Each row of a before or after table is a point. The points were changed in one or more steps. Then noise was added and the rows were shuffled. The steps act on columns, c1 being the first. Write out the steps. A step turns or swaps two columns, mirrors them in a line or flattens them onto one, adds a multiple of one to another, or multiplies or shifts one. Angles are multiples of 10 degrees, from the lower column toward the higher: turns from -170 to 170, lines from 10 to 170 but not 90. Use the fewest steps. Two steps may share a column if one is a turn and the other turns, adds or multiplies; they go together, in the order done. Otherwise the lowest column goes first.

Before, 11 rows:
[[-0.32 -0.13]
 [ 0.09  0.75]
 [ 0.07 -0.23]
 [-0.03  0.42]
 [-1.06 -0.15]
 [-0.01  0.01]
 [-0.36  0.30]
 [-0.46  0.27]
 [ 0.04 -0.31]
 [-0.67 -0.28]
 [-0.68 -0.18]]
After, 11 rows:
[[-0.50 -0.11]
 [-0.24 -0.67]
 [ 0.32 -0.03]
 [-0.34  0.27]
 [-0.52 -0.92]
 [-0.34 -0.58]
 [-0.47 -0.10]
 [ 0.27 -0.26]
 [-0.02 -0.08]
 [-0.50  0.58]
 [-0.15 -0.31]]
Steps: turn c1 and c2 by 50 degrees

Before (10 x 6):
[[-0.52 -0.09  0.30  0.24 -0.04 -0.28]
 [ 0.36  0.35  0.20 -0.03  0.25 -0.33]
 [-0.40 -0.01  0.45  0.28 -0.44  0.40]
 [ 0.41 -0.03 -0.31  0.36 -0.35  0.57]
 [ 0.04  0.44 -0.27 -0.39  0.20  0.60]
 [-0.69 -0.60 -0.53 -0.22 -0.30  0.03]
 [-0.07  0.30  0.21 -0.60 -0.15  0.05]
 [ 0.34 -0.38 -0.50 -0.27 -0.37  0.20]
 [ 0.29 -0.14  0.17  0.34  0.38  0.53]
 [-0.28  0.45  0.56  0.14  0.30  0.40]]
After (10 x 6):
[[ 0.31 -0.43  0.03  0.59 -0.05 -0.31]
 [-0.13  0.36 -0.06  0.93 -0.36  0.60]
 [ 0.18 -0.36  0.23  0.73 -0.45  0.37]
 [ 0.90 -0.26 -0.75 -0.54 -0.30  0.02]
 [-0.24 -0.21  0.06 -1.48 -0.14  0.08]
 [-0.03  0.33  0.40  0.85  0.39  0.51]
 [-0.39 -0.20 -0.41 -0.97  0.22  0.60]
 [-0.49  0.15  0.31 -0.07  0.23 -0.36]
 [ 0.16  0.46 -0.16 -0.65 -0.39  0.19]
 [-0.23 -0.49  0.24  0.35  0.31  0.39]]
Steps: turn c1 and c2 by 120 degrees; add 0.7 times c2 to c3; multiply c4 by 2.5

Before:
[[ 0.50 -0.06 -0.04 -0.29  0.23 -0.05  0.97  0.33  0.67 -0.11  0.35]
 [ 0.28  0.39  0.62  0.49 -0.26 -0.50  0.23 -1.17 -0.57 -0.21 -0.36]
 [-0.33  0.65 -0.41 -0.17 -0.73 -0.02 -0.22  0.09 -0.33  0.06 -0.65]
 [-0.31  0.34 -0.02  0.34 -0.11 -0.01  0.28  0.43 -0.02 -0.18 -0.60]
 [-0.70  0.80 -0.37 -0.56 -0.04  0.36  0.17 -0.06 -0.33 -0.21 -0.42]
 [ 0.08  0.10 -0.75 -0.04  0.70  0.42  0.31 -0.30  0.52  0.88  0.08]
 [-0.44  0.18  0.43  0.57 -0.56 -0.45  0.02 -0.88 -0.11  0.26  0.00]
 [-0.31  0.04 -0.39 -0.49  0.17 -0.19  0.18  0.11  0.04 -0.16 -0.56]
 [ 0.54 -0.48  0.63 -0.25  0.16  0.09  0.85  0.26  0.08  0.05  0.16]]
After, 9 rows:
[[-0.25 -0.36 -0.28 -0.61  0.18  0.36  0.18  0.75 -0.33 -0.13 -0.34]
 [-0.14 -0.31 -0.42 -0.19 -0.43  0.00 -0.20  0.59 -0.33 -0.59 -0.44]
 [ 0.05  0.43 -0.49 -0.03 -0.43  0.42  0.30  0.50  0.52  1.06 -0.27]
 [ 0.21 -0.15 -0.23 -0.29  0.24 -0.09  0.98 -0.17  0.66  0.13  0.31]
 [ 0.12  0.27  1.13  0.48  0.01 -0.48  0.22  0.74 -0.53 -0.28 -0.27]
 [ 0.22 -0.09  0.41 -0.24  0.06  0.09  0.83 -0.74  0.05  0.13  0.09]
 [-0.15 -0.48 -0.23  0.34  0.12  0.03  0.27  0.05 -0.01 -0.18 -0.56]
 [-0.19  0.28  0.79  0.59 -0.51 -0.45  0.06  0.50 -0.13 -0.36  0.09]
 [-0.11  0.08 -0.40 -0.47  0.21 -0.14  0.15  0.10  0.04  0.10 -0.57]]
Steps: multiply c1 by 0.4; turn c3 and c8 by 30 degrees; turn c2 and c8 by 130 degrees; turn c5 and c10 by 60 degrees; add -0.3 times c10 to c11

Before:
[[ 0.34 -0.38  0.26  0.46  0.22 -0.76 -0.37  0.11 -0.39  0.19 -0.23  0.09
   0.52 -0.68 -0.55  0.26  0.36 -0.07]
 [-0.29  0.23 -0.13  0.66  0.14 -0.26 -0.31  0.09 -0.38  0.43  0.62  0.33
  -0.40 -0.20  0.04 -0.08 -0.23 -0.40]
 [ 0.02 -0.25  0.33  0.51 -0.12 -0.64 -0.55  0.19  0.47  0.10  0.01  0.11
  -0.11 -0.32  0.36  0.30 -0.52 -0.65]
 [ 0.00 -0.03 -0.10  0.70  0.64  0.03 -0.09 -0.11 -0.33  0.21  0.62 -0.32
  -0.29  0.37  0.41 -0.31 -0.04 -0.40]
 [ 0.13  0.14  0.28  0.34 -0.18 -0.71 -0.12 -0.13 -0.25  0.21  0.60 -0.31
  -0.34  0.01 -0.17 -0.33 -0.04 -0.68]
 [-0.19 -0.03 -0.58 -0.23 -0.17 -0.32  0.24  0.38 -0.04 -0.03  0.33 -0.13
  -0.35  0.27  0.43 -0.37 -0.08  0.26]
 [ 0.22  0.40 -0.30 -0.28  0.69  0.01  0.10  0.67  0.65 -0.55  0.07  0.26
  -0.16  0.32  0.07  0.41 -0.57 -0.09]
 [ 0.74  0.25 -0.11 -0.30 -0.17 -0.22 -0.09  0.82 -0.27  0.29  0.27  0.24
  -0.52 -0.23  0.23  0.07  0.17 -0.12]
 [-0.05  0.03 -0.68 -0.13  0.25  0.03  0.36  0.37  0.53 -0.53  0.55 -0.56
  -0.12 -0.41 -0.56 -0.34  0.18  0.05]]
After (9 x 18):
[[ 0.75  0.28 -0.12 -0.29 -0.32 -0.22  0.26  0.84 -0.23  0.52  0.22  0.37
  -0.59 -0.22  0.28  0.06  0.18 -0.09]
 [-0.32  0.25 -0.16  0.67  0.23 -0.24  0.98  0.13 -0.40  0.67  0.51  0.53
  -0.53 -0.25 -0.02 -0.07 -0.28 -0.31]
 [ 0.00 -0.03 -0.76 -0.18  0.55  0.04 -0.89  0.42  0.48 -0.90  0.55 -0.50
  -0.25 -0.44 -0.62 -0.29  0.17  0.63]
 [ 0.34 -0.37  0.28  0.49  0.44 -0.71  0.98  0.09 -0.31  0.29 -0.19 -0.01
  -0.27 -0.71 -0.59  0.19  0.38 -0.72]
 [ 0.15  0.15  0.26  0.35 -0.29 -0.70  0.73 -0.15 -0.24  0.31  0.67 -0.11
  -1.17  0.00 -0.15 -0.43 -0.04  0.23]
 [-0.15  0.06 -0.63 -0.15 -0.38 -0.34 -0.75  0.36 -0.08 -0.03  0.31 -0.04
  -0.64  0.27  0.51 -0.41 -0.15  0.28]
 [ 0.03 -0.22  0.38  0.48 -0.25 -0.63  1.67  0.19  0.46  0.20  0.05  0.15
  -0.70 -0.39  0.35  0.34 -0.54 -0.62]
 [ 0.21  0.44 -0.34 -0.29  1.41 -0.04 -0.24  0.63  0.66 -0.92  0.07  0.26
  -0.06  0.27  0.06  0.41 -0.53  0.28]
 [-0.01 -0.01 -0.11  0.67  1.29  0.02  0.42 -0.08 -0.28  0.28  0.53 -0.20
  -0.38  0.31  0.37 -0.31 -0.07  0.12]]
Steps: multiply c5 by 2; turn c12 and c13 by 20 degrees; add 1 times c6 to c13; multiply c7 by 3; turn c7 and c18 by 140 degrees; multiply c10 by 1.6
